Every row gives one point. The window is the flat piece filled in between its corners: a triangle in 3 columns, a solid with four corners in 4, and so on. A path goes straight from each point to the next, and from the last back to the first. After which points does the path pass through the window?

Window (3 x 3):
[[ 11 -19   9]
 [-41  43  18]
 [ -7 -77 -23]]
Path:
(1): [-34 -12  28]
(2): [-23 -16 -47]
(3): [  3  10 -21]
(4): [-19   3  28]
(5): [-25  62  72]
(6): [-38  47  -2]
(7): [-27  33 -13]
(8): [-32   0  41]
Through the window after points: 3, 7

Window, 4 rows:
[[ 23  26  -4  25]
 [-22 -24   8  32]
 [-35 -37 -37 -64]
 [ 36   9  52  46]]
Path:
(1): [ 33 -15 -43  32]
(2): [ 10 -33  -1  14]
(3): [-51  19  46  58]
(4): [-48  15  22   5]
(5): [ 56 -51  33  48]
(6): [ 13 -38 -30 -12]
(7): [-37  -1 -30 -34]
(8): [ 4 12 69 37]
(9): [57 -4  7 39]
(10): [-11 -35   2  34]
(11): [-45  28  25   3]
(12): [-33  17  -8 -11]
Through the window after points: 2, 8, 10

Window (6 x 6):
[[ -1 -15  26 -87 -77  17]
 [  7 -40 -20 -17  13  36]
 [-29   7   6  42  66   7]
 [ 13   6 -74  17   6  33]
 [ 25  11  -1  -6  28  47]
 [ 57 -36  76  -5 -38   5]]
Path:
(1): [ 30   8  -3 -51 -19 -28]
(2): [ 49 -41  10 -49  -4   7]
(3): [ 29 -10  41  12 -44  54]
(4): [ 13   0  15  15 -17  57]
(5): [ 47 -22  38 -20   5   5]
(6): [  7  -2 -21 -37  15  23]
(7): [-46  32 -12  37 -25  62]
(8): [-28   0 -26  37 -12  63]
(9): [ 65  -9 -17 -34  24   2]
(10): [ 21  -3 -25 -28  34   2]
(11): [-24 -17 -32  -5   6  55]
(12): [  3 -35  41  10 -30  64]
(13): [  3   1  38 -20  41 -28]
(14): [ 57   0 -42 -38   5  -6]
(15): [-35  -9  13 -12 -37  63]
(16): [ -7 -44   1  -1 -36  70]
Through the window after points: 4, 8, 14

Window, 8 rows:
[[ 30 -46  42 -23  76  45 -33  10]
 [  0 -23 -72 -35 -60  -4  14   9]
 [  8  -8  69  -7 -18 -10  70   2]
 [ 52   2 -20 -47 -63 -14   5  -3]
 [  7  44 -61 -40 -24  -9  14   1]
 [ 12  33 -51 -21 -58  52  10  -7]
 [ 48 -30   5  40  66  31 -41   0]
 [-15 -25  95 -11 -10 -26   6 -32]]
Path:
(1): [ 16  -5 -12 -39  -3  10 -13  60]
(2): [ -3  12  57 -10 -85 -18  27  54]
(3): [ 18   0   7 -16  -5  20  41 -21]
(4): [ 30 -11 -50 -25 -12  25  41 -14]
(5): [ 14  10 -26 -26 -54   6 -54  43]
(6): [ 23 -12  -5 -26 -32 -14 -10  31]
(7): [ 22 -11 -11 -32 -20  -2  20 -31]
(8): [ 51 -39 -14 -63  20  24  29 -31]
(9): [-4 10 -3 11 -3  8 -3 17]
(10): [ 31  13   0   1 -50  23 -23  35]
(11): [ 13  -8 -19  -8   1  -1  29 -36]
(12): [ 35 -16 -22 -33   7  11  22 -46]
(13): [ 18   4 -34  -7  -2  20 -34  18]
(14): [ 20  12 -12 -31 -51  12 -11  26]
(15): [ 30  -5 -34 -30 -22  12  17 -25]
(16): [ 22  27 -33 -21 -37  -1  32 -66]
Through the window after points: 2, 14, 16

Window (9 x 9):
[[-14  11 -20 -52   0 -25  43 -44 -35]
 [-24  -4  -3  -5  38 -21  39  51   7]
 [  1 -57  80 -17   2 -38  44  40  61]
 [-34 -23 -34  40 -15 -13  40 -11 -37]
 [ 26  30 -41  16 -12 -32  -6 -27 -83]
 [ -1   1 -44  14 -19  56   4  -3 -93]
 [-28  34  18  67   9  51  13 -14 -39]
 [-12  38 -43  -4 -53  -4  12   0 -27]
 [-26 -60  41 -14  32 -28  -9  18  85]]
Path:
(1): [ -2   1 -23  28   4  36  22 -13  -1]
(2): [ 32 -20 -79  23   6  15  59  -2 -27]
(3): [-26  18   8   8 -19  -1  16   5 -37]
(4): [-37   6  -5 -10  -2 -22  15 -24 -45]
(5): [ 36 -15 -56 -16 -12   0  82 -20   3]
(6): [  7 -14 -67  68 -32  57  30 -48 -23]
(7): [-19  17  33 -24   4 -27  -2  48 -47]
(8): [-58 -46  21  -6   4 -23 -39  38 -17]
(9): [ 32  33 -24  -5   6  -7  75 -26  42]
(10): [ -4  11 -28  44   2  57  48 -35 -16]
(11): [-25  24   7  20 -13  -1  -1   7 -30]
(12): [-36   4  23  39   5  -8  10  28 -49]
Through the window after points: 4, 8, 10

Window, 11 rows:
[[-26  10  -1  24 -24 -18  42 -24  -1  -1  25]
 [ 17  18  51 -70   2  -3  12 -65  -1  17 -22]
 [-10 -26 -11 -33  59  -4  -1  87 -27 -26  -7]
 [ 17  11 -17  16   7   0  18  -4  40  14  18]
 [  0  -4 -27 -17   3 -29  30 -28   4  -6 -30]
 [  0  30 -12  -5  -6 -13   7 -24 -22  30 -15]
 [ 62  30  26  54 -35  29  -4 -23 -18 -62  58]
 [ -4   4  27 -95 -86  46  12   0 -11   5  11]
 [ 15  48 -14 -13 -11  -5 -25 -22   2 -21  49]
 [  5 -12 -10 -10 -11 -44   1  23  17  18  10]
 [-16 -10   9  41 -30   4   2 -29  22 -13  -2]]
Path:
(1): [  0  -6  -6 -35 -28  21   9 -31 -17  13  11]
(2): [ -4 -21 -28  -6  -2  -2   4 -14   2  12  18]
(3): [ -9  36  35 -24 -29 -17   8   7   9 -10 -23]
(4): [ 1 39  3 -4 -2 -2 17 -8  4 -4 -1]
(5): [  2 -61  -7 -30 -34  -7   5 -45 -31  -9  30]
(6): [-35 -52  15 -30   8  -2  14 -47 -30 -10  49]
(7): [ 32  61  -1   0 -40  16   0   1  14  -8 -13]
(8): [  9  38  25 -45 -23 -39  22  13  32 -34 -25]
Through the window after points: 8

Window:
[[-10  58   9  13   3 -14  19 -40  -7  95 -11   3]
 [ 21  49   8 -43   6   9 -16  -6   5  35 -35 -31]
 [ 47  -9  11 -10 -14  10 -40 -37   7  30  -6  -2]
 [-11 -33  -9  66 -47  20 -20  13  14  16  -1 -41]
 [ -4  59   8  37  20  61  -6 -27 -44  20  34  45]
 [ 11   6  -6  -4  -3   7  -2 -29 -11   3  38 -20]
 [ -8  90  -6   3   7 -11 -54 -26  -1 -28  23  -5]
 [ -2  -8 -36  18 -17  29  10 -12  38  40   4  42]
 [-14 -23   6 -20 -62 -26   3 -41 -13 -32 -18  10]
 [-56  -7  18 -51 -71 -45 -22  12  24 -11   9  17]
 [-36 -35  -6  17   2   7 -31  -8 -17 -10   1   8]
 [ 21  11  -5  31   4 -27  54  26  -2  44  27  76]]
Path:
(1): [ 11 -21  52   9  11 -15  29 -12  28 -23 -10   7]
(2): [-13   0 -29   1 -26  12 -18  -8 -12  49   6  18]
(3): [-11 -11 -46 -19 -39 -12   5  20 -49  41  20  27]
(4): [  9  21  43  20  11  16 -18 -57  45 -26  14 -39]
(5): [-19   6  16 -12 -21 -12  15 -11  44   2  -6   1]
(6): [ 16  16 -28   6 -15   1 -42 -23 -53  32   5   6]
(7): [  3 -19  -6   3 -55 -10 -31   7 -14  26  13   7]
(8): [ -6  13   8  56  22  31  19 -24  45   5 -15 -29]
(9): [  6  -3  15  23   5 -26  48  -8  33   7   4  62]
(10): [  7  25 -11  13 -12  -9   9   5 -21  48  18  27]
(11): [-21  57 -28 -45 -47  -2 -36 -22 -37  18  41  16]
(12): [-17  -7  41  35   3 -28  23  -9  45  42 -35  -4]
Through the window after points: 3, 7, 9, 11
